Each row of a before or after table is a point. The points were changed in one or more steps. Then noise was added and the rows were shuffled. The steps act on how far a point lies along the listed directions, d1 being the first. Name the steps. A step turns or swaps two directions, mirrors them in a line or flattens them onto one, adds a multiple of one to another, or multiplies one. Angles are multiples of 10 degrees, from the lower direction toward the higher: turns from -170 to 170, lines from 10 to 170 but not 90. Use the fewest steps. Two steps may share a direction if one is a turn and the other turns, adds or multiplies; they go together, in the order done. Otherwise the lowest direction goes first.

Directions:
(1): [26.7  4.3]
(2): [  4.3 -26.7]
Before (10 x 2)
[[ 6.5  1.3]
 [-4.7  4.5]
 [-3.0 -3.3]
 [-4.7  6.8]
 [ 4.7  3.7]
 [ 6.8  7.7]
 [-1.5  4.1]
 [-0.4 -1.3]
 [-2.8  6.0]
 [ 3.6 -2.2]]
After (10 x 2)
[[ 1.0  2.2]
 [ 1.5  3.3]
 [-0.4 -0.6]
 [-1.5 -3.8]
 [-0.7 -1.3]
 [ 1.8  4.4]
 [ 1.2  3.0]
 [ 3.5  8.9]
 [ 1.9  4.7]
 [ 1.4  4.5]]
Steps: flatten d1 and d2 onto the line at 120 degrees

Directions:
(1): [-1.1  5.6 -4.5 36.4 27.9 -6.4]
(2): [ -3.6 -20.5  24.2  17.3 -19.7 -22.1]
(3): [-15.2  17.4 -12.6  20.5 -29.4  14.8]
(4): [ 43.1  -3.4  -8.6  10.2 -11.1   4.7]
(5): [ -6.9 -18.4 -36.8  -2.6  -3.9 -20.7]
Before (8 x 6)
[[ -0.2  -7.1  15.0   2.7   1.7  -9.8]
 [  2.3  -3.0   7.6  -3.7  -1.3  -2.9]
 [  0.0  -5.1   3.6  -1.7 -12.2   1.0]
 [ -6.3  -1.3  -5.9   2.7   0.0   1.2]
 [ -2.6   0.9   2.3  -1.6  -1.7   1.6]
 [  3.6   1.8   3.0   2.6   3.2   1.3]
 [ -4.1   3.3  -2.2   5.2  -0.3   0.6]
 [ -3.1   2.3   5.5   2.4   2.3   1.0]]
After (8 x 6)
[[ -2.7  -0.9  -5.4   1.7   3.8  -3.6]
 [ -3.6  -0.7  -0.8  -1.2  -2.7  -0.2]
 [  0.9   3.1  -1.1   5.1  -0.6   2.4]
 [ -1.3  -1.4   9.4   2.6  -9.2  -1.8]
 [ -2.4  -4.0  -3.4  -2.2   7.2  -0.6]
 [ -6.4   1.3   0.4   5.1  -1.9  -0.6]
 [ -5.5  -6.7  22.9  15.5 -13.8 -10.7]
 [  0.2 -11.9   5.6  -0.6 -13.4  -6.1]]
Steps: multiply d2 by 2; turn d3 and d5 by 90 degrees

Directions:
(1): [-15.1  17.8  26.3  10.3   3.1  31.9  23.3  24.6 -15.7 -10.3 -12.2]
(2): [-27.2  -0.6 -16.3  25.2  14.1 -14.2  14.4 -15.4 -16.0 -26.0  24.6]
(3): [ 13.7  17.6 -16.2  11.9  -8.2 -15.9  42.3   2.1   0.1  31.8  -1.8]
(4): [ 12.7  -8.2  23.9 -17.9  -0.5   3.4  29.3 -11.3  29.5 -17.2  27.2]
(5): [-46.0  -6.7 -18.2 -23.8  -7.2  13.2   7.7   2.7  19.1  17.5   1.1]
Before (11 x 11)
[[  5.5   4.8   5.3   2.9  -1.6   0.9  -4.7   6.4  -2.1   6.1  -8.0]
 [ -3.9   2.0   1.9   0.0   1.1   7.1 -10.3   5.9  -1.2  -1.7  -7.8]
 [  5.4  -5.5   4.0  -5.2  -2.2   1.4  -0.6   1.3   5.1  -3.0   0.2]
 [ -1.6  -1.0   1.1  -2.4  -3.2   4.3   6.2  -0.6   0.6  -1.6   1.1]
 [ 10.2   1.1   8.1  -6.2  -4.6   6.7   8.2   3.8   7.3   7.2  -2.3]
 [ -6.3  -1.0   2.7   2.0   0.7   4.8  -5.5   2.2  -4.7  -4.4  -1.4]
 [ -3.5  -6.1  -3.3  -2.8   2.3  -2.6  -7.1  -1.4   0.8  -1.2   2.6]
 [ -7.2   0.2   2.3  -7.3   0.9   5.7   8.2   0.5   5.4  -0.5   4.7]
 [  3.0   4.0  -5.9   5.2   1.1  -6.4   1.1   3.1  -6.0   3.7  -5.7]
 [  2.3   2.9   3.2  -3.4  -1.1   5.4  -5.4   8.2   1.9   5.5  -6.0]
 [  4.4   4.3   4.6   2.2  -4.2   4.5   7.1   4.2  -3.0   3.3  -4.4]]
After (11 x 11)
[[ -6.0   0.9   0.0   3.9   0.0   3.3  -4.4   3.1  -6.3  -1.1  -3.3]
 [ -1.6   0.6  -1.5  -0.4  -3.4   2.9   6.8   0.4  -1.5   1.4  -0.7]
 [ -7.1   3.9  -4.1  -2.5  -0.2   2.9  10.2   2.8   0.8   7.1   0.0]
 [  5.4  -0.4  -3.6   0.6  -3.7  -2.2   1.7   3.5  -0.5   6.1  -5.1]
 [ -3.5  -4.1  -6.8  -0.1   1.5  -4.1  -5.8  -0.1  -1.8   3.2   0.3]
 [ -3.9   2.5   1.5   0.3   0.9   6.8 -10.2   6.1  -1.6  -0.9  -8.0]
 [  2.8  -3.3   6.0  -3.3   3.6  -0.4  -2.8  -0.8   2.6 -10.9   2.9]
 [ 10.2   2.4   6.3  -4.8  -5.1   5.7   8.7   4.7   5.9   9.9  -3.8]
 [  2.1   1.7   5.1  -4.7  -0.7   6.5  -6.1   7.7   3.2   3.3  -4.7]
 [  4.1   1.1   9.1  -1.1  -3.4   6.7   5.6   2.8   0.3  -2.4  -1.1]
 [  5.3   0.8  11.6  -1.5  -0.4   3.7  -6.6   4.4   2.2  -1.4  -3.4]]
Steps: swap d3 and d4

Directions:
(1): [ -1.0 -13.2   8.7  -1.7  -0.1  19.0   3.7 -35.8  21.5  -5.0 -13.6 -29.7
  31.1  -1.8 -17.5 -26.5 -21.6 -26.0]
(2): [-26.9   0.3 -18.4  -5.3   0.2 -21.2   5.9  25.6   9.1 -17.9  12.5 -16.6
 -16.0   6.6  16.0   4.5 -46.9 -27.3]
Before (10 x 18)
[[ -1.5   0.4  -2.1  -1.3  -0.9   5.4  -1.1  -3.0   3.2  -3.5  -1.6  -4.6
    4.5  -2.2  -0.5  -3.9  -4.5  -5.8]
 [ -0.6   4.1  -5.6   0.0   2.4  -3.7   0.0   7.1  -6.1   1.4   2.3   6.1
   -5.7   2.7   2.9   6.8   5.3   6.4]
 [ -1.7   0.3   1.1  -1.0   0.3   0.3  -2.8  -1.6   1.4   0.5   1.0   0.6
   -1.2  -1.4  -1.7  -0.7   3.7   0.1]
 [ -2.4   3.3   1.9  -1.2   1.6  -2.6   2.3   2.8  -0.7  -3.8   3.4  -0.2
   -4.6   0.9   2.1   0.0  -7.1  -1.7]
 [  3.3  -1.4   7.5   1.6   0.4   5.1   2.4  -9.4  -0.7   2.4  -2.3  -0.8
    6.6  -1.4  -5.0  -4.0   3.6  -0.2]
 [  1.2   5.5  -0.3   0.5  -2.0   0.1  -1.7   7.7  -6.6   0.6   4.1  13.0
   -8.8  -0.2   3.6   6.5  13.2  11.5]
 [ -6.0   3.1  -3.7   1.4  -2.6  -5.6   0.3   8.8  -0.2  -1.2   3.3   1.5
   -5.2   0.2   7.4   2.0  -6.4  -3.8]
 [  1.1  -0.6   2.3  -1.5   0.3   2.6   0.3  -0.2  -1.1   0.3  -1.8   2.4
    1.1  -1.1   0.0  -1.3   2.4   4.4]
 [  7.0  -1.1   2.1   1.4  -2.6   5.3  -2.4 -11.3  -2.0   7.0  -1.2   5.3
    5.0  -3.1  -7.6  -2.0  15.4   6.0]
 [ -5.9   1.5  -5.1  -1.4   0.4  -5.8  -2.0  14.0   0.6  -3.1   3.5   2.4
   -8.9   1.4   5.2   4.8 -10.6  -3.0]]
After (10 x 18)
[[-11.0   3.3  -7.3   0.5  -2.4 -10.6   1.2  14.7   0.8  -4.2   6.0  -0.5
   -9.2   1.7  11.1   3.5 -14.7  -8.0]
 [-12.4   2.1  -9.8  -2.8   0.4 -11.7  -0.8  21.9   1.8  -7.3   7.4  -0.5
  -14.6   3.4  10.0   6.7 -21.2  -8.5]
 [  2.8  -0.8   3.5  -0.9   0.1   3.8  -0.1  -2.3  -1.6   1.3  -2.8   3.9
    2.1  -1.7  -1.1  -1.6   5.7   6.8]
 [ -0.4   5.0  -5.7  -0.1   2.6  -5.0  -0.3   9.4  -7.1   1.6   3.6   8.1
   -8.1   3.1   3.7   8.8   7.3   8.1]
 [ -0.2   0.1   2.0  -1.4   0.6   1.2  -3.3  -2.1   1.6   1.4   0.5   0.6
   -0.9  -2.0  -2.1  -1.4   5.5   1.2]
 [ -2.4   0.1  -2.4  -2.0  -0.4   5.6  -1.0  -3.2   4.4  -4.5  -2.1  -6.7
    4.8  -1.7  -0.6  -4.9  -7.7  -8.0]
 [ -5.9   3.7  -0.1  -2.0   1.4  -6.0   2.9   6.2   0.2  -5.6   5.0  -2.0
   -6.9   1.5   4.3   0.8 -12.5  -4.6]
 [  5.0   6.7   1.6   1.6  -2.4   1.3  -3.2   8.2  -9.8   3.6   3.8  17.5
   -9.6  -1.0   3.3   8.7  20.8  17.0]
 [ 15.2  -1.7   8.1   3.4  -2.3  12.4  -4.1 -19.0  -4.7  12.6  -5.1  10.2
   10.3  -4.9 -13.1  -3.2  29.6  14.7]
 [  7.3  -2.2  10.8   2.5   0.4   9.3   2.0 -14.7  -1.2   5.3  -5.3   0.4
   10.6  -2.6  -7.7  -5.9   9.5   2.8]]
Steps: multiply d1 by 1.3; multiply d2 by 2

Directions:
(1): [ 14.9  -3.6  -7.4   7.0  11.9  17.4 -19.8   5.0  28.8  -7.0 -34.8  -1.9
  40.5  11.7 -15.5 -11.5   0.4 -32.2 -31.1  -0.8 -29.3  30.7  17.7   2.2
   3.6  11.3  21.8   7.1   4.3  25.8  11.3  25.6]
(2): [  5.9  -1.1  -0.3 -10.8 -47.0   1.3 -14.0  -4.1  10.9   8.6  -1.7  23.8
  11.1   1.4 -10.9  -3.7  -5.9  14.7  -4.9  -2.8  36.8  22.8 -23.0 -43.0
 -28.9   4.4  22.2  -2.2  38.4   4.6  21.2 -16.6]
(3): [ -2.9  -8.4 -20.3   0.3   7.1  27.2  16.2 -46.7   6.6 -14.6   7.3 -36.4
  15.8  -3.0   8.2   6.2   8.8   6.0  -8.1 -10.3   9.5 -43.8  -4.0   5.3
 -27.4   9.2  32.5  22.8  -6.8  24.0   7.3 -23.4]
(4): [ 43.2   0.7 -28.6  28.9  15.2 -21.1  16.1   2.3  -7.1  13.0  -0.2   0.9
  21.2  16.7   1.4   2.1  24.4  10.9 -42.0 -10.0  -1.8  -0.4 -11.9  -4.1
   6.5 -23.5 -27.9 -12.9  16.9  -1.5 -13.9 -39.0]
Before (14 x 32)
[[ -0.5  -0.2  -5.0  -2.9   3.3   2.6   1.0  -8.8  -0.4  -5.8   0.6  -8.3
   -2.3  -7.5  -0.5  -2.5  -3.7  -0.9   1.1   1.3  -4.3  -9.7   4.5   5.6
   -1.8   2.0   7.9   5.1  -8.3   1.7   3.3   5.6]
 [ -0.2  -1.0   4.4  -1.3  -3.9  -3.7  -1.4   4.9   2.3   1.7  -4.0   6.1
   -2.7   2.4  -3.1  -5.1  -0.8  -4.2  -0.7   1.4  -1.1  10.4   0.2  -1.6
    4.8   1.3   0.4   0.6   2.7  -0.8   3.2   6.4]
 [  2.6   0.6  -1.7  -1.8  -2.9   1.8   1.8  -0.5  -1.3  -0.3  -0.8  -0.4
    3.5  -2.9  -2.4   2.3  -1.3   7.0  -1.3  -0.8   4.1  -2.8  -2.9  -4.2
   -1.4  -2.8   3.1   1.3   4.7   2.5   2.4  -7.5]
 [ -9.9   3.1   4.7  -3.8  -9.7   0.6  -7.4   2.9   3.3  -0.9   1.8   4.5
   -1.4  -4.1  -1.9   0.3  -4.7  -4.3   8.4   2.3   3.0   1.6   0.7  -4.2
   -5.2   6.1   6.4   0.7  -0.1   1.6   4.5   4.8]
 [ -9.6   2.3   8.0  -6.7  -6.9  -0.5 -13.0   7.8   2.2  -1.6  -1.8   9.7
   -3.8  -1.6  -7.2  -3.2  -7.5  -5.4   9.7   6.3  -1.1  15.7   1.4  -3.6
    2.5   4.9   4.0  -4.2   0.6  -2.1   7.6  14.9]
 [ -7.6  -0.6   7.1  -4.1  -6.6  -1.1   1.8  -1.8  -4.4  -1.6   5.6   3.6
   -7.5  -4.3  -1.1   1.3  -5.9   4.1  12.4   4.1   3.5   1.1  -2.8  -1.9
   -2.7   0.6   1.8  -1.2  -0.8  -3.0   0.2  -0.1]
 [ -5.7   0.7   6.5  -4.6  -8.1  -1.3  -5.1   6.3   3.4   1.7   1.3   9.8
   -3.8  -2.2  -3.8  -0.5  -4.5   0.9   6.6   2.4   4.8   9.1  -1.7  -6.9
   -2.0   3.5   2.2   0.7   3.1  -4.2   3.3   4.8]
 [  3.8  -3.0 -10.2   2.5   5.8   3.4  -2.3  -5.5   7.3  -3.1  -3.8  -6.2
   11.2   6.7  -0.3  -2.1   2.3  -4.9 -12.0  -5.9  -7.4  -2.3   1.3   4.4
   -0.2   1.1   7.0   4.2  -1.3   9.5   2.8  -3.1]
 [  7.0  -2.9  -7.5   6.2  13.6   4.6   4.6  -6.0   3.3  -2.6  -4.1  -8.7
   12.4   2.9   3.1  -1.1   5.4  -6.2  -9.8  -2.9 -13.7  -4.3   5.6   7.8
    3.5  -1.3   0.8   3.3  -2.7   4.4  -4.4   0.8]
 [  1.2   0.4   3.2   0.5   0.9   4.9  -5.6  -0.1   4.3   0.5  -4.6   0.7
    4.6  -0.7  -3.9   0.4   3.5  -6.1  -2.1   2.4  -4.5   5.2   3.3  -2.1
   -2.6   2.6   3.8   1.3  -0.5   5.1   2.9   4.9]
 [  1.0   0.2  -4.0   0.3   0.9  -4.7  10.2  -4.2  -5.9   3.6   6.1  -1.8
   -3.4   0.1   4.5   3.2   3.4   5.4  -0.7   1.4   2.1  -8.8  -2.8   0.4
   -3.4  -0.2  -1.2   2.0   0.1  -2.6  -2.3  -9.1]
 [  0.0   0.8   2.3  -4.3  -3.1   3.2  -4.7   4.5   4.5  -2.2  -6.6   6.4
    5.7  -1.3  -2.5  -1.6  -1.3  -3.5  -2.6   3.0   0.7   7.6  -1.0  -5.0
   -1.7   3.9   3.7   0.6   4.8   5.5   2.7   7.5]
 [ -2.8   0.3   1.3  -2.7   0.7   4.6  -1.9  -5.2   3.3  -0.5  -2.2  -2.6
    0.2   0.8   2.9   2.4  -3.0  -0.5   2.2  -0.8  -1.7  -2.0   0.7  -4.0
   -2.4   4.0   4.4   1.5  -2.4   5.7   2.9   2.6]
 [  7.1  -0.3  -2.9   2.3  -0.3   1.7   3.3  -3.4   2.1  -0.1  -1.1  -0.8
    4.3   4.3   1.0   1.6   0.2  -2.4  -6.4  -2.4   2.1  -3.0  -1.0  -1.5
   -5.5  -3.0  -2.2  -0.3   4.3   2.4  -1.3  -5.9]]
After (14 x 32)
[[ -2.9  -2.4  -6.5  -0.5   4.7   1.2   0.8  -6.9   1.3  -3.3   3.5  -7.6
    0.8   3.0   3.6  -0.3   0.6  -0.3  -1.8  -4.5  -3.7  -9.8   0.3   7.1
    0.3   0.8   3.5   4.2  -5.7   4.0   0.6  -4.3]
 [  2.5   0.2  -0.9  -3.9  -9.3   3.1  -1.4  -0.8   1.3   0.5  -1.5   2.8
    5.8  -2.6  -4.5   1.4  -3.1   7.7  -1.6  -0.7   8.4   1.3  -5.6 -10.2
   -5.7  -1.0   7.8   1.6   9.7   4.1   5.7  -8.0]
 [ -0.5  -2.1  -4.5   6.4  23.4   2.5  11.4  -6.4  -4.8  -4.7   3.0 -15.1
    0.6  -0.5   9.1   2.0   5.1  -5.3   0.2  -1.0 -18.5 -16.3   9.9  19.7
   10.7  -3.2  -7.6   3.3 -15.2  -1.3 -11.6   3.5]
 [ -8.1   2.8   4.4  -4.4 -16.8   0.4  -9.3   2.0   5.1   0.6   1.9   8.2
    0.7  -3.7  -3.3  -0.5  -5.5  -1.9   7.2   1.4   9.0   4.8  -3.0 -10.5
   -9.9   6.3   9.2   0.0   6.0   2.4   7.6   1.5]
 [ -4.0  -1.3   5.6  -3.5  -8.4   1.3  -1.5  -1.0   0.5  -1.4   0.3   5.3
   -0.2  -1.8  -4.4  -0.4  -5.9   0.5   6.8   3.4   2.7   7.6  -2.0  -5.4
   -4.5   2.0   6.4  -0.6   3.5   1.1   3.4   1.3]
 [ -4.8   0.1  -2.7  -3.5   9.0   3.6   2.3  -8.8  -1.8  -8.2   1.7 -12.1
   -6.5  -9.2   1.4  -1.9  -4.6  -3.1   5.2   2.6  -9.7 -13.4   8.5  12.4
    2.2   2.8   6.1   6.1 -15.6   0.9   0.8  10.8]
 [ -4.6   0.6   2.7  -4.4  -1.1   4.8  -1.5  -5.6   2.5  -0.5  -0.9  -2.2
   -1.8  -0.4   3.0   2.5  -4.2   0.8   5.2  -0.4   0.0  -2.4  -0.2  -4.6
   -3.2   4.5   5.3   1.8  -2.7   4.5   3.1   2.7]
 [ -5.2   2.8   5.2  -5.7 -13.3  -3.7 -11.6   7.2   0.5   1.5   0.7  13.3
   -3.1  -0.8  -7.2  -2.7  -5.8   0.7   7.2   4.6   6.2  16.0  -4.9 -10.6
   -0.8   2.1   2.6  -6.6   7.8  -4.0   8.0   6.0]
 [  5.2  -0.6  -2.0   0.1  -3.7   2.2   2.5  -3.6   2.2   0.3  -0.3   0.7
    3.3   3.8   0.8   1.3  -1.1  -1.1  -4.4  -2.7   5.2  -2.7  -2.6  -4.1
   -8.1  -2.6  -0.5  -0.1   6.0   1.8   0.1  -6.4]
 [ -1.0   0.6   4.6  -5.2 -16.7  -2.0  -7.2   5.7   5.8   4.5   0.2  14.6
    0.9  -0.8  -6.7  -1.0  -3.6   4.0   2.3   1.0  11.7  14.5  -6.6 -15.9
   -7.6   3.7   5.4  -0.7  12.1  -2.9   7.3  -1.1]
 [  0.9  -0.7  -3.8   0.5   3.3  -1.3   6.6  -3.5  -1.1   2.0   1.3  -2.9
    1.6   1.0   2.8   1.3   2.7  -0.1  -3.6   1.9  -3.5  -4.4   1.2   2.3
   -2.3   2.5   2.8   3.4  -0.7   1.7  -0.3  -3.0]
 [  0.5   1.5   1.9  -6.5 -11.3   0.5  -3.7   2.8   2.1   0.6  -2.2  10.6
    2.8  -2.4  -2.2  -0.5  -1.7   3.4  -0.4   1.9  10.0   7.3  -7.1 -12.2
   -6.4   2.8   3.8  -1.1  10.5   2.8   4.0   0.4]
 [  2.4  -1.0   3.1  -0.7  -7.2  -6.0   0.2   4.6   0.6   3.6  -1.5   7.9
   -3.3   2.8  -2.4  -4.5   0.8  -0.2  -1.6   0.4   4.0   9.4  -4.0  -5.0
    3.4  -1.0  -1.7  -1.1   6.4  -2.3   3.5   0.4]
 [ -0.5   0.8   4.1  -0.9  -2.1   2.2  -2.7  -0.7   0.5   1.7   0.5   1.9
   -0.5  -2.3  -2.0   2.2   3.3  -0.5   1.9   2.4   0.6   1.7   0.1  -3.3
   -3.8   1.1   1.0   0.1   0.0   1.0   2.3   1.1]]
Steps: multiply d1 by 0; multiply d2 by 2.5; add -0.5 times d3 to d4
